Each row is a point. To make a cloud, some directions were put in groups of two or more. Within a group, all points are equally far from the middle, so they leave a hole (a ring in 2 directions, a hollow ball in 3). The other directions are filled evenly. Then the cloud was stretched, turned, moved and blurred a little. Count the holes, and give their numbers of directions, smallest first.

Cloud (14 x 2)
-38 27

23 -22

-13 -39

11 47

2 43

12 51

3 47

14 35

-31 10

-1 36

-15 13

-35 -8

8 1

-7 -11
Holes: 0

Cloud (20 x 3)
-32 -3 -44

27 2 -16

29 37 21

-18 -25 1

27 -23 45

-30 43 -24

3 -36 29

-29 -10 10

-5 23 -38

-30 43 0

-15 -15 -10

-51 -9 7

4 29 7

-20 -27 -32

-10 37 41

14 38 -40

-8 8 -30

-4 41 23

23 34 -44

10 -6 9
Holes: 0

Cloud (27 x 4)
40 -16 36 -2

29 37 -14 -9

-15 -21 -6 27

30 -6 -17 19

10 -3 -28 11

35 5 41 31

-32 10 22 -9

52 7 15 13

30 -16 -1 -53

25 32 31 -38

8 -28 36 -17

43 -19 31 13

35 -16 -13 22

8 -27 -47 -22

-17 33 -17 -10

19 8 27 47

31 37 -4 -32

42 -2 10 30

54 -19 13 -6

-29 -26 -17 -41

19 -57 27 -13

2 31 -23 -12

-29 -1 -13 -32

-17 -25 28 8

32 -38 15 -43

-21 29 -16 -10

51 -21 14 -18
Holes: 1 (3)

Cloud (50 x 6)
5 -38 -1 -34 -25 12

-16 -21 6 -1 28 -42

32 44 10 -3 2 46

-27 60 -6 -31 0 -20

-2 -33 -18 -13 -29 -47

9 46 37 0 17 11

-23 21 8 -44 -15 -35

-7 -18 -29 -11 19 -36

29 17 10 22 -5 -56

-25 -24 44 -42 5 34

-16 -23 -14 -5 42 -22

-38 0 16 0 20 -27

9 64 14 -27 -42 -3

-14 45 12 -41 -21 -42

-9 37 30 -20 33 -4

11 30 -26 -1 44 -40

-16 54 -31 -27 12 -7

13 60 17 22 13 -3

33 -35 11 -10 11 -33

19 -39 52 4 -15 31

24 -1 -16 31 20 -32

11 -21 25 -34 -3 -33

33 41 21 27 -26 -7

31 7 22 4 55 -29

-18 23 24 -22 28 32

-16 6 -37 21 13 -12

39 -24 14 22 -4 -23

4 4 41 -12 -39 12

18 40 7 -22 -19 -73

1 64 2 1 30 -39

6 -27 -19 28 -27 23

-18 -16 -8 -27 39 -21

-12 6 27 40 -18 -13

22 15 -4 -54 6 -18

-21 -25 -44 6 -14 -3

22 -21 57 4 2 4

-28 5 33 -3 -9 37

35 -16 24 17 -26 -20

2 -42 -34 10 -1 -16

-5 -8 48 -7 -40 -10

-30 1 21 1 36 -3

-19 23 30 -40 7 1

48 -11 -6 25 10 -23

12 -29 -12 34 32 16

11 27 -10 -48 3 -43

23 -23 31 -43 1 -7

-29 8 -21 -27 25 -6

11 -23 53 -15 22 -17

13 -37 -15 -18 -27 -15

28 25 -29 -30 -37 -38
Holes: 1 (4)

Cloud (73 x 8)
11 4 -20 -21 40 37 -20 42

9 -5 34 -18 -23 32 -4 26

-47 0 9 0 -17 -5 -31 -23

-26 0 -16 14 14 43 -43 -22

-23 30 3 -31 -3 43 -36 40

-19 12 -4 -30 37 5 -38 8

-7 8 -22 6 11 18 -42 -25

-23 16 47 4 -25 51 -18 13

-14 19 29 -18 -5 41 -38 38

11 -18 6 9 -30 19 -8 -37

0 -47 -32 -33 35 35 -24 17

11 -8 20 -4 -26 -6 36 16

-38 3 35 -5 -22 38 -22 11

-30 23 -18 24 -9 5 -23 -1

-32 44 -4 6 50 23 -24 11

-38 -40 -21 -14 -4 -10 -12 47

-48 -8 6 0 1 15 39 -10

-17 -37 15 19 10 11 8 6

7 -2 23 1 8 34 -16 -67

15 50 19 -15 -30 30 14 -3

-32 -63 19 -34 35 21 8 -24

25 -16 43 -6 -11 13 23 9

-19 21 1 -16 3 22 -41 37

9 -36 11 9 48 19 12 -19

-69 -11 13 -11 49 26 22 7

-3 -8 26 -16 -51 16 -36 27

-5 -30 -21 6 7 9 41 -53

-15 -27 -25 -13 2 19 -10 21

-34 -23 -14 -22 -2 7 67 -4

-21 3 -7 -46 11 4 12 -17

-24 12 6 -18 33 20 38 -11

3 -15 28 3 -14 21 -55 35

-35 0 -27 -15 22 70 -18 0

6 37 16 6 -18 21 -34 33

-42 -18 21 -12 57 38 21 -48

-1 5 -20 -47 3 0 -8 -42

-3 -21 41 14 20 29 25 28

-34 -18 4 2 -27 12 13 23

-15 6 19 18 -12 3 -65 -14

-33 -10 -10 -20 -28 -3 -26 41

-36 -8 29 -28 -1 37 3 -3

-33 -6 3 -20 27 35 -16 6

-26 7 7 16 2 10 -53 -5

1 -38 41 -33 -8 24 -27 -18

-63 -25 -10 4 37 19 35 28

-37 -16 -18 -7 -25 9 -47 23

21 6 5 -12 -11 -26 -19 -30

-20 11 9 6 26 68 1 3

-29 17 2 -16 47 39 -17 -49

1 6 25 7 32 27 2 34

-12 -25 1 -17 -50 5 -21 -30

-24 -25 4 28 39 13 -23 -10

-44 -2 18 -14 -18 13 -16 11

-8 -23 0 -13 -49 1 -34 5

-34 -40 -18 4 -17 32 -5 38

0 11 6 -15 -30 11 50 12

3 -18 -17 -15 -27 31 -57 22

-2 -11 1 -19 -20 38 -42 -27

35 -11 24 -9 31 22 1 -24

-16 -19 31 -23 12 28 36 16

-31 -10 -43 -11 -10 10 -35 10

-4 -3 14 7 -49 25 -71 31

-35 10 -17 -34 -64 2 -19 46

12 24 -23 -21 -10 -8 -32 12

0 22 8 14 37 13 64 -24

-4 -6 7 -6 3 -3 -95 -5

25 -35 -3 2 17 13 -8 13

-32 6 1 -51 -62 -6 -11 18

-40 -20 -19 -32 -1 8 -17 16

-2 3 -11 -32 1 36 37 4

12 -11 -20 16 19 33 -12 -5

-6 -13 16 -6 -10 14 -57 46

-32 -13 -15 -2 -2 7 38 40
Holes: 0
